Rows are points. Before rounding, the points of a table are all equally far from one centre. They may lie mostly on one side of it. Write the centre, to within rounding.
In the rows, zero is written as 128.

Points:
[[160 199]
 [111 114]
 [104 150]
 [152  87]
 [215 140]
 [174 197]
 [111 171]
 [160  86]]
Centre: [159 142]

Points, 12 rows:
[[ 37 147 133 102 151 100  71 159 103]
 [104 121  87 140 186 128  91  92 106]
 [ 72 181 145 137 217 207  94 177  60]
 [ 65 108  83 119 196 183 113 117  66]
 [106 105 136  51 111 106 164 127  99]
 [ 87 117 160 169 138 142  75  78  37]
 [ 34 158 135 160 175 186 104 170 130]
 [115 124 119 117 174 110  88  96 130]
 [ 41 153 133 160  88 132 103 133 130]
 [ 29 115 106 122 174 121 174 145 114]
 [ 75 207 191  79 136 167 150 136 106]
 [107 193  95 114 233 151 154 154  54]]
Centre: [111 141 143 139 141 144 136 165  68]

Points:
[[ 91 130  85 116  95 104 145 139 131 137 130  52 191 183  95 113 214 140
  181  98]
 [ 62 117  70 188 140 126 120 140 123 138 155  60 131 178  88 134 203 122
  233  56]
 [ 60 124 120 142 143 100 123 169 124 184 162  83 185 145  92 144 172 123
  174  75]
 [ 66 148 127 107 129 179  90 109 156 150 146  60 145 162 144  68 213 121
  242  75]
 [113 134 109 117 127  82  90  84 135  87  97  21 158 141 114 127 171 119
  205  66]
 [111 157 108 114 153  93  82 142 162 139 109  67 126 101  74 121 171 153
  192  43]
 [ 64 152  96 108 143 117  71 150 184 146 152  65 123 181 100 106 162 150
  242  81]
 [ 99 132 139 147 182 126  98 140 110 127 172  51 144 126  84  66 204  98
  217  45]
 [ 44 174 127 167 124 115 101 111 124  87 146  75 172 182  76 137 148 101
  210  63]
 [ 77 144 117 153 168 138 109  91  94 104 120  67 157 152 125 156 185  44
  200  80]
 [ 89 164  97 164 127 159 116 138 113 141 159  71 189 154  94  67 186 111
  226  44]
 [ 86 183 116 135 164 146 138  92 130 122 204  20 148 144 116 121 188 115
  201  58]
 [114 152 116 107 141 132 175 133  94 126 172  58 166 173 102 112 213 127
  218  57]
 [ 98 127  79 145 124 147  76 142 128 162 155  91 124 153 115 169 203 105
  226  82]
 [ 69 153 152 142 131 104 128 123 102 105 192  81 167 154  60 132 189 146
  197  79]
 [ 87 115 123 147 153  88 143 144 123 133 156 122 154 161  81 149 192 170
  230  62]
 [123 142  93 168 176 119 119 123 166 176 138  80 152 178  80 131 169 101
  233  50]
 [ 71 144  87 134 149 178 120  99 134 114 169  79 144 133 117 125 204  71
  240  59]
 [ 99 157 110 103  97 226 160 118 148 157 176  76 151 189 123  78 184 127
  173  69]
 [ 55 146 113 188 158 141 176 121 115 100 116  72 124 141 100 132 189  74
  208  76]
 [118 178 127 161 142 121  84 115 109 125 192  64 155 114  78 123 180 105
  190  73]
 [130 148  70 150 122 140 156 125 127 141 109  37 115 182 136 138 204  74
  196  62]
 [ 55 116  65 133 141 131  79 153 158 109 143  76 177 145 120 123 164 125
  239  69]
 [ 87  87 112 152 142 144 119 110 110 134 142  31 197 174  89 157 152 162
  195  59]
 [ 42 168 117 173 139 105  99 105 142 136 152  85 141  95 149 128 144  90
  200  51]
 [113 179 116 160 168 113 130 153 158 138 126 119 187 161 115 156 178 119
  202  36]]
Centre: [ 94 123 115 135 149 140 117 110 136 118 139  97 121 172 127  98 160 131
 154  69]

Points:
[[145 100 141 147 170 165  92 118 140 105 117 130 114 124 168 126 150 119
  152 163 111 129  47 140]
 [134  94 151 151 196 117 142 158 136 116 141 155 107 116 118 125 132  92
  121 163 121 144  29 157]
 [122 115 139 106 138 175 133 137 125 109 150 130 110 116 111 119 124  74
  101 137 137 162  20 155]
 [100 115 156  97 135 147  98 153 103 129 179 121 119 133 131 112 142 106
  102 127  81 143  37 131]
 [127 137 174 121 173 182 104 152 120 114 125 144 109 162 116  84 133 125
  133 124 123 115  39 155]
 [111 102 170 159 185 172 116 115 141  94 171 132 104 157 134 104  94 124
  109 152 122 128  29 139]
 [128 129 153 160 141 171 105 134 129 126 143 108 171 126 130 108 141 157
  114 138 115 147  21 179]
 [129 117 142 131 166 179 101 136 109 107 173 156 123 107 118 106 174 140
  122 147 130 126  83 130]
 [114  78 157 114 147 178 112 118 106  85 130 117 111 144 118 120 135 129
  107 112 103 127  48 166]
 [115 115 135 143 164 147 107 151 166 113 151 171 104 130 131  94 126  86
  128  99 100 114  35 144]
 [130 111 153 153 196 159  97 127 108 127 120 114 131  92 108  95 107 119
  131 137 117  86  23 156]
 [135 132 163 132 145 172 153 138 120 133 156 142 122  94 125 115 119  67
  159 136 139 166  43 160]
 [113 103 174 139 163 171 111 137 149  83 122 107 117  93 135 121 130  99
  138 145 133 140  24 156]
 [151 130 103 159 170 115 122 131 115 147 150 140 125 142 137 100 152 102
  121 128  93 127  60 186]
 [119 114 122 130 172 153 120 119 146  88 166 155 111 104 132 106 108 104
  122 158  74 116  60 130]
 [116 148 116 121 163 161 134 135 103  95 139 121  92 119 122  94 156  91
  134 132 110 130  42 163]
 [ 89 114 144 149 165 145 136 130  98 109 171 127  98 112 140  85 156  89
   90 108 131 125  24 154]
 [135  79 148 116 171 144 107 144 132  92 123 131 135 110 110 139 148  90
  108 138 120 144  53 153]
 [119 112 155 119 159 125 108 137 109 132 131 117 110 117 127  97 138  98
  143  81 139 138  42 199]
 [ 95 126 140 179 196 150 105 127 118  91 165 115 116 115 136  85 138 104
  100 146 123 133  58 127]
 [152 100 150 121 135 181 128 112 104 107 123 160 126 104 133  84 144 107
  101 154 162 143  70 139]
 [131 106 173 163 163 176 107 129 105 108 115 122  96 160 131 111 138 112
  130 127 117 153  24 143]
 [127 144 111 142 162 172 103 122  99 134 144 125 129 118 137  99 119  85
   89 142  95 136  37 116]
 [114  97 162 132 155 183 146 142 108  75 114 104 127 128  98 111 121  92
  139 136 110 122  47 165]
 [130  78 122 120 145 125 136 136 118  87 138 129 131 162  84  94 131  98
  111 134 123 149  33 157]
 [127 109 172 125 156 177 114 148 125 136 156 114 113 124 112  93 143  97
  139 126 112 135   7 155]
 [110 103 105 149 160 189 120 145 130 105 126 161 126 123 111 117 112 115
   85 120 119 139  35 151]
 [117 128 140 137 175 167  89 122  95 114 166 144 130 128 132 123 134  72
  111 145 111 140  33 135]
 [126  90 158 151 178 147 125 135  79 100 145 110 114 107 112 134 163 123
  114 131 125 127  16 156]
 [159  92 157 186 174 143 127 109 133  97 129 118  78 128 100 100 130 101
  132 134 143 133  51 131]
 [152 135 143 144 152  93 131 144  91 108 145 111 138 118 118 106 163  70
  121 150 114 143  50 160]]
Centre: [117 117 145 150 128 129 132 137 116 127 143 127 127 127 133 118 110 123
 128 134 138 111  64 135]

Points, 29 rows:
[[ 84 135 101 142 123 104 118 165  99  97  96  82  74 198  47 179 179 118
   84 105 156 126 171 195]
 [ 76  89 133  97 111 134 118 197  96 163  99 113  79 149  71 167 151 101
   53 121 140 147 155 164]
 [111 109 112 106 120  58  65 165  82 147 101 131  83 163  85 153 164 147
   71 128 174 133 128 177]
 [118 149 169 156  76  87  91 153 129 144  88 117  82 127  73 171 153 122
   79 138 117 158 123 141]
 [122 112 114 107 133 107  60 130  67  89 126  75  89 149  62 185 187 144
  111 130 205 139 127 157]
 [118 139 132 134 173  86  54 141 128 115  77  66  93 186  95 142 101 147
   54 144 139  95 158 181]
 [ 99 148  78 130 116  73 109 165 118 109  99 110  79 171  77 173 167 143
   29 110 152 138 154 125]
 [ 96  93  90 126 130 123  79 174 124 154  88  90  53  93  69 130 129 151
   57 140 111  93 178 132]
 [134 125 123 103 113 111  74 170 127 133 118 132  77 106 103 149 162 132
   73 104  88  92 163 191]
 [117 102 135 146 115 103  69 179 102 141 110 134  66 125  95 183 197 158
   70  95  94 120 114 169]
 [103 113 123 136 113  74  77 160 105 128 109 153  73 170 133 140 164 111
   81 115 127 142 134 167]
 [123 129 107 137  98  75  87 131 143 173 115  98 116 186  48 185 202 177
   78  89 166  85 186 157]
 [ 99 100 111 165 113  58  76 180 143 136 101 137  81 116 133 170 148 135
   67 129 145 105 187 160]
 [ 92 146 128 119 124  82  94 175 125 136 100 115  70 133  74 249 139 113
   94 137 137  88 182 177]
 [ 96  84 120 150  99 100  81 178  51 112 148 121 107 155 100 180 184 128
   47 120 153 129 127 153]
 [ 76 104 133 132 108 131  87 174 121 165  99 127  75 182  80 192 149 122
   15 145 114  96 174 172]
 [117 101 133  99 102  82  86 163 111 115 101 113  55 167  93 171 180 163
   49 124 107 156 156 117]
 [102 110 126 135 127  91 105 141 115  96 129 127  47 118  85 139 190 119
   58 114 123 141 176 166]
 [114 106 122 136  81 108  75 178  85 111  89  77  82 165  64 194 137  92
   45 100 160 114 140 162]
 [116 142  89 184 129  78  96 118 123 136 130  75 123 171  85 119 138 117
  106 151 137 149 151 151]
 [104 107 113 114 132 106 125 120  80  75  78 101  93 111  76 140 188 132
   67  89 122 109 140 158]
 [102  95 154 132 130  98 103 158 103  97 134 112 101 173  75 171 148  88
   39 101 100 122 195 166]
 [ 93 101 133 183 106 106 103 144 145 120 107 155  99 124 121 173 180 111
   87 117 123  94 115 175]
 [137 118 105 154 116  88  47 167 132 107 140  69 107 135  70 158 162 117
  120 153 142 110 189 189]
 [ 59 145 129 128 129  94  90 151  96 117 101 130  71 131  55 210 148 119
   51 104 121 112 173 180]
 [ 92 137 108 116 101 111 136 104  82 122 117  82  67 158  74 196 141 108
   45 106 145 147 158 151]
 [ 72 111 117 117 137  78  97 166  85 132 163  72  69 137  76 150 157 114
   96 104 130 138 174 172]
 [ 71 119 130 144 166  57  92 176 110 149  93  87  78 153 108 192 153 142
   73 144 177 140 145 185]
 [129 111 137  65 108  97  90 139  89 120 128 109  71 208  83 169 138 138
   76 149 112  98 125 152]]
Centre: [116 121 139 145 138 135  97 145 103 137 108 101 103 155  93 171 153 150
  98 125 150  97 168 128]
